Rows are points. Each copy is the shape, with its points in the same order, turned, moved and blurred by noise. Say if it was mirrored as well.
In the rows, zero is written as 128.

Shape (7 x 3)
[[123  94 141]
 [143  87  64]
 [140 138 125]
 [172  79 171]
 [143 123  85]
 [182 139 123]
 [139 170 108]]
Copy 1 (7 x 3)
[[144 142 168]
 [ 73 173 155]
 [144 155 118]
 [182 191 179]
 [ 99 162 122]
 [152 192 110]
 [134 141  85]]
Copy 1 is: mirrored
Copy 2 (7 x 3)
[[136 101  95]
 [152 175  73]
 [131 130 137]
 [188  80 118]
 [137 166 111]
 [166 146 152]
 [111 160 160]]
Copy 2 is: only turned

Shape (7 x 4)
[[151 138 106 107]
 [105 181 214 130]
 [140 182 150 133]
 [152 106 109 131]
 [ 82  83 110 155]
 [148  84 165 143]
 [124 136 100  93]]
Copy 1 (7 x 4)
[[174 126 124 126]
 [105 135 205 195]
 [146 148 151 185]
 [154  98 100 122]
 [ 86 108 104  90]
 [124  62 136 140]
 [166 130 133 105]]
Copy 1 is: only turned
Copy 2 (7 x 4)
[[169 123 132  97]
 [109 162  27  93]
 [156 163  87 103]
 [152 102 141 127]
 [ 87 111 163 142]
 [134  83  96 149]
 [153 119 149  75]]
Copy 2 is: mirrored
Copy 3 (7 x 4)
[[115 126  77 128]
 [ 46 154 163 183]
 [ 86 140 103 182]
 [144 117 103 123]
 [166 176 145 103]
 [133 100 160 125]
 [109 149  79 111]]
Copy 3 is: mirrored

Shape (11 x 8)
[[119 105 179 164 124 135 147 148]
 [141  86 174 143  87 172 130 128]
 [140  92 151 145  79 186 109 144]
 [ 90 209 133 114 142 123 138 113]
 [133 156 128 126 128  95 151  63]
 [ 88 158  92  86 201  95 154  61]
 [171 123 171 159 116 148  80 171]
 [105 168 123 145 170 143 126  88]
 [125 176  89 162 149 128 151 127]
 [172 122 185 156 122 190 138 129]
 [141 153 126 103 146 134 160 133]]
Copy 1 (11 x 8)
[[105 121 108 134  95 177 161 179]
 [148  99 118 124  69 148 140 157]
 [159  90  98 139  68 159 117 154]
 [ 43 185  85 136 115 140 117  94]
 [ 91 160 116 131 133  88 160 106]
 [ 61 175 135 121 191 132 149  54]
 [123 117 107 187  96 150  90 194]
 [ 94 168 113 169 124 154 145  78]
 [101 182  59 153 143 150 140 113]
 [159 152 129 149  67 169 129 166]
 [106 171 103 107 139 141 115 130]]
Copy 1 is: only turned
Copy 2 (11 x 8)
[[101 119 172 177  90 135 107 124]
 [ 95  90 159 145  80 173  99 115]
 [ 90 103 136 131  77 179  89 139]
 [114 200 146 115 110  78 122  76]
 [169 140 150 131 137 118 109  42]
 [159 170 137 123 201 102 165  58]
 [130 124 164 125  70 146  76 185]
 [131 194 158 133 148 134 122  96]
 [155 196 113 167 118 113 113 103]
 [123 130 187 147  58 191 108 117]
 [152 140 133 134 101 110 153 105]]
Copy 2 is: only turned
Copy 3 (11 x 8)
[[109  87 162 161 156 121 142 158]
 [118  64 139 149 111 112 139 189]
 [124  65 109 157 111 124 119 190]
 [154 168 150 152 122 178 153  82]
 [134 152 155 134  97  96 155  83]
 [134 156 150  66 119 133 150  27]
 [145  90 149 187 137 118  68 177]
 [154 109 142 140 127 146 142  66]
 [176 142 111 156 163 116 145  86]
 [167  63 168 158 123 112 137 176]
 [165 148 144 113 139 130 141 136]]
Copy 3 is: only turned
Copy 4 (11 x 8)
[[120  91 146 120 125 151  97 110]
 [151  80 119  83 111 160 124  97]
 [146  90  88  82  93 171 117 109]
 [ 93 217 140 150 133 146 128  96]
 [148 161 135 153 157  97 151  78]
 [112 210 136 167 209 109 180 136]
 [177 112 107 130  94 178  69 127]
 [112 170 115 168 164 161 141 101]
 [108 162 126 191 104 131 153 122]
 [167  97 145 112 106 200 130  91]
 [134 172 154 128 116 146 147 136]]
Copy 4 is: only turned

Shape (15 x 11)
[[123 133 125 180  85 122 141 147 139 114 103]
 [133 115 154 115  95 147 137 119  95 149  97]
 [120 137 125 113 221 130 119 134 106 120 112]
 [131 126 153 122 117 133  89 113 122 146 100]
 [140 146 100 129 127 122  94 140 123 150 100]
 [184 147 121 140 158 111 124 117  99 150 100]
 [137 117 111 108 103 137 112 137 106 148 139]
 [124 164 139 147 114 119 131 117  95 151 122]
 [131 124 136 159 118 220 141 109 109 101 152]
 [177 137 152 120 105 107 134 108 104  95 116]
 [138 124 119 154  86 117 131  91  97 113  99]
 [120 118 116 114 165 104 136 100 146 144 249]
 [132 131 136 114 115 107 131 121 174 100 130]
 [127 127 102 128 109 115 129 130 178 146  96]
 [146 113 154 164 113 117 127 117  95 137 135]]
Copy 1 (15 x 11)
[[102 137 120 160 118 103 102 125 175  99 164]
 [139 100 145 123 108 128 122 103 115 100 157]
 [167 165 120  86 187 160 139 134 135 110 106]
 [122 118 129  96 124 136  79 107 117 107 140]
 [128 164 117 101 127 105  97 135 119 125 149]
 [189 163 116 100 131 117 106  97 138 143 148]
 [131 119 141 132 119 117 113 142 100 138 134]
 [126 148 134 137 135 126 119  80 122 131 158]
 [130 122 128 163  89 209 137 143 153 136 153]
 [164 117 109 145 105 113  99  78 138 124 105]
 [137 115  82 148 111 116 108  99 128 116 160]
 [129  96 148 163 220 146 115 143 128 222 108]
 [109 101 118 127 137  99 104 121 173 134  97]
 [101 122 111  94 132  83 113 142 164 126 148]
 [156 119 135 162 136 132  92  99 131 118 162]]
Copy 1 is: mirrored
Copy 2 (15 x 11)
[[ 96 168 102 127 121 106 144 144 156 141 161]
 [130 132 136 117  58 106 138 138 131 121 123]
 [142  84 138  91 170 108 101 127 128 105  81]
 [118 140 149 128  84 115  92 129 147 125 107]
 [128 168 110 100 117 110  90 138 142 124  99]
 [167 156 140 108 130  74 119 131 143 136  84]
 [139 158 115 116  87 120 100 138  94 125 122]
 [101 150 136  98 102  71 122 129 120 144 115]
 [ 94 145 148 170 125 129 174 137  80  92 118]
 [160 151 142 144 102  69 120 101 138 123 149]
 [116 152 100 152  90  79 136 113 138 141 123]
 [135 133 158 112 164 143  89  84  29 196 135]
 [131 152 131 120 130 134 110  83 146 140 164]
 [121 173 106  96 113 153 114 109 162 148 130]
 [125 139 142 145 106  85 126 149 120 161 132]]
Copy 2 is: only turned
Copy 3 (15 x 11)
[[137 138 128 138 124  98 139  74 154 128 177]
 [125 102 124 119 115  98  99 104 137 151  99]
 [122 107 123 185 169 159 150 152 145 102  79]
 [138 114 122 165 107  89  99 129 159 133 112]
 [164 112 104 149 122 112 123 129 157  94 128]
 [179  69 115 171 134 116 162 124 152 131 103]
 [147  97 138 120 128 114 103 139 126 113 130]
 [153 109  98 155  96 117 134 111 110 143 134]
 [118 107 151 138 116 193  79  87 159 149 145]
 [129  80 161 144  82 112 161 111 138 133 113]
 [115  81 114 138 101 103 132  97 150 133 154]
 [155 101 174 154 152 171 143 222  91 149 179]
 [123 140 166 127 118 110 158 150 169 123 140]
 [161 138 119 115 139  96 147 140 186 121 146]
 [131  90 150 177 129 103 120 105 123 151 145]]
Copy 3 is: mirrored
Copy 4 (15 x 11)
[[129 118 126 190 119 112 166 121 109 121 129]
 [107 118 147 152 130 171 133 141 115 156  92]
 [110 104 152  95 174 142 106 169 109  57 129]
 [127 131 122 142 125 147  98 145 101 131  92]
 [151 114 133 142 152 130 113 148  71 131 124]
 [161  68 157 113 126 141 128 151  90 108 105]
 [120 114 126 127 144 154 119 126  98 161 141]
 [121 125 139 128 106 142 158 163  87 131 117]
 [ 89 101  76 155 132 208 167 115 111  97 132]
 [157 105 153 146  91 167 129 144 144 125 132]
 [144 131 160 157  97 158 152 106  99 123 116]
 [115 122  71  27 127 120 138 116 144 130 181]
 [156 145 112 145 138 123 133 136 159 118 139]
 [158 136 118 151 173 104 143 123 115 134 110]
 [106  93 131 134  88 134 133 119 109 128 121]]
Copy 4 is: mirrored

Shape (18 x 12)
[[120  57 167  91 220 164 111 133  88  96 130  96]
 [163 168 140 144 118  93 167  98 136 101 100 100]
 [121 152  92  97 112 136 184 129 158  99  77 105]
 [106  67 212  98 130 168 104 160 158 102 129 121]
 [ 91 124 207 128 148 142  99 156 148 132 138 177]
 [ 77  98 195 104 149 160 136 164 134 142  87  83]
 [137 123 141 174 132 104  74 146 142 165 123 148]
 [148 142 158 127 119 110 114 160 177 210 147 138]
 [113 134 155 144 104 131  88 184 175 168 161 106]
 [182 154 117 100 134 163 141 126  92 111  79 118]
 [136 134  91 138 119 144 172 102 130 105  86 107]
 [141 121 111  98 123 145 159  61 158 105  86 122]
 [ 79 157 170 100 114 131  84 182 179 145 176  99]
 [159 150 110 116  94 125 118  79 134 107  62  94]
 [106 106 123  91 122 158 144  74  50 105 107 100]
 [168  97 104 154  86  82  84 158  77 141 152 157]
 [134 134 116 147 128  83  56 158 130 153 122 163]
 [150 167 114 189  97 140  95 148 159 160 144 133]]
Copy 1 (18 x 12)
[[103  99 218 147 185 131 161 118  50 154 112 132]
 [165 179 129 124 102 139 169  82 170 129 145 118]
 [ 96 158  91 166 106 148 172  95 143  93 129 103]
 [ 86 130 190 144 177 165  91 153 119 125 147 167]
 [ 83 124 163  93 153 111  89 116 127 128 151 203]
 [ 49 160 164 128 157 149 118 120  93 143 175 123]
 [134 152 154  77 109  74  73 126 136 135 113 134]
 [102 116 120  49 124 126  73 123 172 143 139 112]
 [111 144 101  88 162 114  48 147 141 132 150 123]
 [123 157 120 123  93 167 180 116 110 152  84 130]
 [131 155 113 169  76 132 164  96 124 121 123 109]
 [118 130 148 170  87 168 147  62 143  99 110 108]
 [100 140  93  92 211 133  59 112 129 114 156 142]
 [147 197 135 138  85 167 135  78 134 108  96 102]
 [148 136 149 148  92 172 160  78  31 113 130 131]
 [192 136 134  63  89  93 106 176 101  93 106 132]
 [137 159 137  59 122  70  86 126 130  99  92 136]
 [154 163  80 108 100  94  68 124 158 153 113 142]]
Copy 1 is: only turned
Copy 2 (18 x 12)
[[176  98 140  38  70 197 143 154 118 110 134  90]
 [142 104 134 158 128  79 175 100 141 166 133  90]
 [146 124  79 128 161 106 160 127 174 170  97 116]
 [100 115 160  55  67 150 139 176 153 132 130 165]
 [ 90  99 165 115 106 152 155 187 140  90 172 163]
 [ 99 112 140  55 117 136 166 193 114 127  92 122]
 [106 101 157 144 135 116  94 153  92 133 191 135]
 [ 78 104 137  96 170  93 140 139 102 141 211 163]
 [ 41 107 132  97 132 115 117 169 122 162 192 136]
 [169 169 111 131 134 150 175 107 112 165 134 110]
 [153 106  99 145 146 129 144 106 141 177  99 108]
 [161 112 122 118 146 123 138  72 168 145  94 133]
 [ 26 120 120  79 125 121 137 174 162 126 189 116]
 [142 161 130 147 137  96 125  81 134 161 101 101]
 [143 123  77 118  86 169 155  84 104 111  80  96]
 [129 117  84 165  74 116  88 131  67 153 210 142]
 [114 127 126 155 131 113  81 162 103 115 208 128]
 [ 70 109 138 168 160 133 113 129 109 185 191 129]]
Copy 2 is: only turned
Copy 3 (18 x 12)
[[ 91 101 113  58  74 143  78  91 137 182  97  93]
 [145 194 137 130 149  98 128 103  79  72 121  95]
 [132 200  88 132 133 155 118 110 139  49 117 135]
 [155 115 179  93  80 191  71 125 130 145 117 136]
 [134 122 208 140  86 127  70 119 137 142 141 155]
 [130 141 167 125  97 180 109 141 163 151  68 113]
 [145  85 165 180 148 113 122 106  96 134 147 143]
 [192 142 164 166 165 128 133 107 122 174 156 163]
 [187 119 155 163 163 151 103 140 132 160 178 133]
 [ 89 186 103 137 152 147 103  84  92 117  95 120]
 [101 170 100 137 120 151 144 106 100  68 119 116]
 [122 176 111 116  98 156 141  60 105  68 135 131]
 [185 134 173 143 153 157  66 127 176 146 182 112]
 [127 155 122 138 157 161 134  58  94  57 105  99]
 [ 39 146 127  84 124 166 146  95 141  93 130  89]
 [ 97  72 146 113 212 109 128 139  74 117 167 152]
 [137  71 145 162 179  99  90  89 119 114 151 158]
 [140 122 132 205 163 136 109 126  88 122 191 130]]
Copy 3 is: mirrored
Copy 4 (18 x 12)
[[129  82 152  59 227 127 123 180 116 164 138  96]
 [137 138 172 201 111 112 164 134 115 128 111  85]
 [155 139 143 168 118 154 172 100 185 176 121 112]
 [174  76 140  68 157 154 166 134 101  93 182 134]
 [132  93 134 111 149 124 155 138  97  84 167 196]
 [162  99 162  96 173 182 155 133 105 162 188 141]
 [121  98 144 136 127 117  76  91  85 106 138 170]
 [149 116 182 144  87 156  85 154 126  94 158 197]
 [148 132 167 126 132 148  88 101 127  78 195 168]
 [142 161 103 144 144 151 136 147 140 151  92  98]
 [113 126 126 175 109 148 149 116 160 163 119  85]
 [114 108 151 127 107 152 177 124 167 140  96  82]
 [161 154 189 101 157 148 130 100 140  72 209 177]
 [129 156 150 146 101 163 139  92 116 142  82  76]
 [ 90 159 126  80 134 129 170 153 123 184 139  77]
 [129 134  94 109  83  70  56 130  89 113 139 135]
 [121 119 144 122 128  96  79  80  89 104 122 179]
 [ 99 124 126 185 114 153  91  92 121  78 157 151]]
Copy 4 is: mirrored

Shape (16 x 12)
[[121 143 117 110 114 141  88 117 123 155  73 137]
 [159 134 133 132 114 149 154 126 121 103 136 115]
 [121 119 113 106  99 153 128 126 117 148  34 154]
 [170 115 112 122 184 103 145 186 133 125 149  56]
 [127 144 109 129 128 135 161  97  36 148 138 129]
 [169 157 126 156 106 135 122 119 118 122 132 148]
 [124   7 165 136 153 131 138 105  46 122 112 118]
 [123 152 137 135 158 127 154 111 134 131  90 146]
 [230 141 136 149 168 129 144 204 129 223 101 120]
 [140 146 114  68 162 154 131 124 130 106 147 155]
 [135 157 153 104 112 135 152 139 122 130 149 142]
 [117 161 114 146 160 109 131 160  63 115 104 132]
 [109 148 120 154 119 146 135 140 131 124 150 139]
 [116 165 124 118 108 159 136  83 132 114 156 149]
 [135  34 123 118 126 122 164  97 105 119 142 162]
 [140 159 127 139  98  68 103 141 112 112 139  76]]
Copy 1 (16 x 12)
[[123 160 180 144 103 174 125 125 125 152 164 130]
 [107 133 107  96  94 121 127 135 126 126 128 171]
 [123 144 164 145  98 205 154 149 157 160 141 142]
 [ 73 177 109 134 104  64  80 168 132 129  93 107]
 [182 127 108 147 118 132  87 118 135 153 113 189]
 [141 155 115  79  84 133 125 135 110 142 159 156]
 [122  69 107 140 153 155 110 165  79 193  45 141]
 [125 152 118 120 113 171  93 171 127 109 159 141]
 [126 220  60 160  46 114 116 183 128 176 144  73]
 [127 133 152 145  92 106 128 158 105  78 141 168]
 [140 137  97 120 106 127 144 118 133  94 144 140]
 [162 196 135 118 141 141  96 155 129 132  97 157]
 [135 150 119 101 144 108 133 143 134 130 165 152]
 [137 113 135 109 117 129 122 116 123 103 185 182]
 [134  48 125 113 116 132 127 190 123 153  98 144]
 [116 172 138  73 110 105  82  84 138 129 109 107]]
Copy 1 is: mirrored
Copy 2 (16 x 12)
[[103 133 126 105 144 135  76 131 131  89 174 129]
 [127 113 135 146 121 145 143 150 149 141 127 146]
 [111 136 141  89 131 136 101 153 154  42 164 122]
 [208 116  80 185  77 136 104 130 147 162 156 134]
 [131 121 128  55  99 124 155 153 104 159 164 152]
 [ 80 117 118 131 114 147 134 119 148 142 142 153]
 [182  63 107  95 117  97 186 124  74  85 122  75]
 [124 160 140 108 110 155 116 126 155 126 143  95]
 [152 146  12 124  88 105 112 107 229 120 163 152]
 [111 164 122 164 127 131 132 182 119 147 180 106]
 [121 171 127 139 134 126 140 145 132 144 132 157]
 [148 144 106  96  86 190 134 119 109 129 178 140]
 [104 145 115 129 105 157 109 145 115 143 107 142]
 [ 76 145 158 127 137 136 118 163 118 165 129 133]
 [126 105 141 134  81  78 174 152  96  98 115  84]
 [146 115 143 155 111 146  97  76 109 150 156 187]]
Copy 2 is: only turned
